Rows are points. Before rounding, the points of a table are all equally far from one centre. They may lie mostly on one side of it. Where is the centre, to within rounding?
(in the rows, 128 means zero)

Points (9 x 3):
[[182 101 129]
 [152  63 155]
 [178 126 143]
 [179 105 125]
 [187  98 142]
 [187 107 152]
 [186 105 140]
 [187 105 144]
 [183  86 157]]
Centre: [149 101 149]

Points, 14 rows:
[[173 201 145 105  82  90 151  90 103 131 190]
 [192 218 168 112 112 102 112 100 118 167 142]
 [164 173 154 160 185 158 149  88  65 168 148]
 [191 196  98 147  83 106 147 107 118 178 127]
 [149 185 124 147  76  75 171 131 104 152 130]
 [184 159  94 146  89 109 142 108 122  97 189]
 [161 192 107 128 155  64 148  68  97 139 144]
 [159 184 156 151  32 111 132 106 141 156 151]
 [188 182 112 148 126  85 175 102  67 173 130]
 [125 194 126 102  88  90 133 132 125 112 144]
 [166 184 121 167  75  56 121 100 116 170 121]
 [139 136 129 161 125  57 166 123  59 110 144]
 [151 220 131 124 118 112 134  93  72 112 157]
 [178 157 131 140  73  70 152 145 100 128 177]]
Centre: [151 119 146 127 108 124 122  81 100 151 137]

Points (30 x 24):
[[ 78 151 163 139  83 152  97 202 181 123  92  88 111 142 105  72 153 170
  126 114 161 116 139 122]
 [120 101 119 122 116 151  88 189 200 109  75  71  92 187 150  27 160 151
  123  88 144  66 164 160]
 [ 77 119 104  86  71 126 140 176 187 156  94  91 100 171 156  55 143 124
   99 106 105  82 159 152]
 [ 45 147 144 126 129 152 123 166 196 156 141  93 109 154 154 107 152 108
  130  89 169 111 125 126]
 [ 84 127 129 143  43 179  99 148 193 196 113 111 106 173 112  86 140 149
   90  65 117  51 108 112]
 [ 98 156 125 124 101 222  92 180 178 214  78 127  71 139 171  65 145 124
  144 110 122 103 116 104]
 [ 75 140 139 134 108 154  76 178 208  64 113 130 121 115 142  67 156 115
  124  83  79 136 131 133]
 [ 89 142 137 125 110 151  53 176 196 191 105 161 135 190 182  63 136 134
  124  75 145  53 113  87]
 [142 146 113 113  66 124 110 151 225 115 110 119  99 168 103  42 152 129
  157 134  87  60 160 157]
 [ 56 121 106 133  84 169 132 155 187 145  86 166 130 102 208  99 161 147
  119 143 168  69 147 150]
 [ 79 138  70 104 125 209 120 164 218 141 105 157  99 173 111  63 154 140
  102  88 153  72 113  99]
 [127 177 157 125 122 176 102 173 196 149 158 143  66 165 129  45 173 142
   85 119 139  93 143 144]
 [ 66 114 154 148 103 148 105 150 218 178 130  75 143 145 144  57 146 133
  105 125 133  61 182 132]
 [ 47 137 123 136 139 153 101 146 217 153 131 133 156 148 156 113 152 137
  132  76 128  95 161 143]
 [ 61 135  86  82 125 170 107 137 206 149 114 119  71 181 121  79 156 149
  165  93 168  73 106 108]
 [102 146  74 119 111 137 128 177 229 154  74 100 102 188 139  84 131 116
  109 102 128 121 162 118]
 [112 145 134 127  79 146  97 182 202 137 131  82 109 175 175  57 157 137
   95 110 164 150 141 152]
 [ 49 131 151 110 112 129 121 131 175 115 116 128 129 156 149  77 173 169
  116 114 170 122 179 151]
 [103 137 136 104 154 203 137 160 175 164 117 111  99 181 127  29 183 161
  124 150 112  82 119 142]
 [ 70 139  96 133 111 182  54 166 156 169 146 106  75 142 180  57 165 179
  144  91 140 122 155 138]
 [ 65 169 145 141  81 175 137 165 209 166 112 143 106 137 166  76 155 180
  129  97 134  87 129 105]
 [ 60 149 131  94 103 188 122 205 185 131  77  91 114 158 184  96 152 134
  118 111 104  64 128  88]
 [ 92 127 160  99 135 187  82 153 208 154 135 192 133 142 133  23 160 122
  122 145 163 109 142 109]
 [ 91 156 116 111 109 127 123 192 204 154 118  77 113 160 149  66 169 121
  120 105 132 103 162 147]
 [ 71 153  95 127 129 170  99 167 183 163 128 142 127 183 187  56 139 141
  139  95 150 120 157 159]
 [103 125 127 125 127 203  65 182 189 124 105  93 127 191 199 110 172 138
  141 105 134 163 135 136]
 [ 80 139 111 139 107 182 110 162 188 175  98 177  65 197 149  93 142 174
  102 113 168 128 159 111]
 [ 95 145 132  96 115 141 105 133 236 145 105 124 131 165 137 102 183 156
  105  86 121 140 170  71]
 [ 72  96 102 112  95 205 127 181 195 164 125 125 112 146 114  95 130 120
  133  81 152 105 162 168]
 [ 92 130 152  85 110 119 115 162 180 178 111  92  83 154 145 107 145 132
   87  89 181 125 106 137]]
Centre: [141  94 118 138 110 160  91 124 151 123 112 129 105 141 152  92 137 128
 121 124 126  83 130  99]
